Rows are points. Each copy is the shape, with its points in the same order, stretched, turned, moved and blurred by noise. Some copies are also mirrored. Which?

Shape (8 x 2)
[[ 1.0 -5.0]
 [-3.0  1.3]
 [ 2.9 -1.1]
 [-0.4  2.7]
 [-2.5 -2.3]
 [-3.6  2.7]
 [ 3.8 -8.5]
 [-0.6  0.2]]
Copy 1 (8 x 2)
[[-0.5  3.3]
 [-2.4 -2.2]
 [ 2.0 -0.3]
 [ 0.9 -3.3]
 [-3.0  0.2]
 [-3.1 -3.0]
 [ 1.0  6.1]
 [-0.2 -0.5]]
Copy 1 is: mirrored
Copy 2 (8 x 2)
[[-2.5 -2.9]
 [-0.7  3.7]
 [ 1.8 -3.0]
 [ 2.1  3.2]
 [-3.0  2.7]
 [-0.5  6.1]
 [-3.1 -6.2]
 [ 0.5  1.3]]
Copy 2 is: only turned

Shape (9 x 3)
[[ 5.1  3.0  3.8]
 [ 3.5 -2.9  0.9]
 [ 1.9  0.0 -1.2]
 [ 6.3 -6.4  4.5]
 [-3.0  2.7 -0.1]
 [ 3.1  1.0  2.4]
 [-1.6 -0.3 -3.7]
 [ 1.2 -2.8 -2.5]
 [-1.2  3.2 -2.5]]
Copy 1 (9 x 3)
[[-0.1 -3.4  2.3]
 [ 5.7 -2.7  1.7]
 [ 3.1  0.3  0.5]
 [ 9.2 -7.8  1.7]
 [-2.7  2.9 -3.1]
 [ 1.2 -2.5  0.8]
 [ 1.7  3.3 -0.8]
 [ 5.6  0.3  0.8]
 [-1.5  3.1 -1.0]]
Copy 1 is: only turned
Copy 2 (9 x 3)
[[ 1.8  0.6  6.3]
 [ 3.3 -1.4  1.7]
 [ 0.8  0.8  1.1]
 [ 7.2 -3.7  2.5]
 [-3.5 -0.2  1.6]
 [ 1.4 -0.3  3.8]
 [-1.4  0.9 -1.4]
 [ 1.6 -0.1 -1.2]
 [-3.1  1.9  1.5]]
Copy 2 is: only turned
Copy 3 (9 x 3)
[[ 0.5 -2.6  7.7]
 [ 0.3 -4.2 -0.3]
 [ 2.4 -0.6  0.6]
 [-0.5 -7.8  1.6]
 [-1.1  2.7  1.0]
 [ 0.6 -2.1  4.2]
 [ 1.5  1.1 -2.8]
 [ 1.2 -1.9 -2.7]
 [ 1.6  2.6  0.3]]
Copy 3 is: only turned

Shape (12 x 6)
[[-4.1 -3.0  0.5 -3.8  0.3  1.9]
 [ 3.1 -1.1  3.6  2.8  2.0  1.6]
 [ 2.6  0.0 -2.3  1.6  0.1 -0.9]
 [-5.3  2.8  4.0 -1.0  3.0  4.7]
 [ 2.0 -1.1  2.0 -1.1 -5.2  0.3]
 [-5.4 -0.2 -1.8 -1.9  0.2 -2.7]
 [ 3.1  2.8 -2.7  1.5  3.2  3.2]
 [-4.4  0.8  5.9  1.8  2.4 -2.3]
 [ 0.4  0.6 -1.8 -4.4  1.7  1.9]
 [ 2.3 -2.8 -1.4  1.7 -0.6  1.5]
 [-2.1 -2.1  4.9 -3.6  2.9  4.6]
 [-2.1 -2.1  1.7 -2.6 -5.7 -2.2]]
Copy 1 (12 x 6)
[[-1.5  4.0 -3.4 -0.1 -0.1 -4.7]
 [ 0.8  5.1  3.8  1.2  0.5  2.9]
 [-1.9 -2.1  2.8 -1.4  0.2  0.9]
 [ 5.9  5.7 -4.7  5.7  2.0 -1.2]
 [ 1.3  2.5 -2.0 -4.3 -3.2  1.4]
 [ 1.0 -1.5 -1.6  0.9 -2.7 -5.5]
 [-0.8 -0.8  1.5  0.8  5.6  2.3]
 [ 6.7  4.1  1.7  4.7 -4.5 -1.0]
 [-0.5  1.6 -1.3 -2.8  3.4 -3.1]
 [-3.8  0.8  1.7 -0.9  0.5  0.7]
 [ 1.2  9.8 -1.8  1.0  1.6 -2.5]
 [ 1.1  1.4 -3.0 -4.3 -5.8 -2.6]]
Copy 1 is: only turned
Copy 2 (12 x 6)
[[-3.1 -4.4 -0.9 -5.6 -0.8  3.8]
 [-0.8  2.2  1.5  0.3  0.7  5.2]
 [-2.1  4.4  0.0  0.7 -2.8 -0.3]
 [ 0.0 -4.5  5.6 -9.2  2.7  2.0]
 [-5.4 -4.5  1.1  4.3  0.0  2.6]
 [ 0.2 -2.0 -0.9 -6.4 -3.5 -1.0]
 [-3.2  6.3  3.1 -2.8 -1.0 -2.0]
 [ 4.3 -3.2  1.5 -5.4  0.5  4.3]
 [-4.7  0.4 -0.9 -3.4  0.7 -0.6]
 [-3.6  3.0 -0.2  0.0 -2.8  2.5]
 [-2.8 -4.9  0.4 -5.3  3.7  6.7]
 [-3.7 -6.8 -0.4  1.6 -1.4  2.5]]
Copy 2 is: mirrored
Copy 3 (12 x 6)
[[ 1.0 -0.2  3.1 -2.3 -4.9  0.2]
 [-1.3 -2.0  2.8  0.2  2.5  2.7]
 [ 0.0 -0.1 -0.7  1.8  2.6  0.0]
 [-4.1  0.9  3.2 -1.0 -4.9  4.5]
 [ 0.0  1.0  5.6 -0.8  1.4 -2.3]
 [ 1.5  3.3 -1.5 -0.3 -3.3  1.4]
 [-3.5 -1.8 -1.3  3.2  1.3  0.1]
 [-0.2  2.9  1.2 -2.2 -0.7  6.6]
 [-1.7 -1.0 -0.5 -1.4 -1.7 -1.6]
 [ 1.2 -2.1  2.4  1.9  0.9 -0.9]
 [-1.9 -2.5  4.4 -3.4 -4.0  2.0]
 [ 2.3  3.2  5.0 -2.3 -1.1 -1.4]]
Copy 3 is: mirrored
Copy 4 (12 x 6)
[[-4.1  0.5  1.8 -5.6  1.3  2.3]
 [ 4.0  1.0  4.9 -1.4 -2.6 -2.7]
 [ 1.4 -1.8 -0.7 -1.4 -2.8 -3.1]
 [-4.6  1.8  7.1 -1.2  1.7 -1.9]
 [ 1.4  2.4 -3.2 -0.6 -2.0  1.3]
 [-5.0  1.7 -3.4 -4.7  1.7 -1.9]
 [ 0.4 -5.1  5.1  0.5 -2.5 -3.8]
 [ 0.0  6.4  1.1 -2.5  1.7 -5.1]
 [-1.4 -4.1  2.9 -1.9  1.8  0.4]
 [ 0.7 -1.4  0.9 -3.5 -4.3 -0.4]
 [-1.0  0.5  8.0 -3.8  2.3  1.9]
 [-1.5  4.7 -6.5 -3.1  0.2  1.6]]
Copy 4 is: only turned
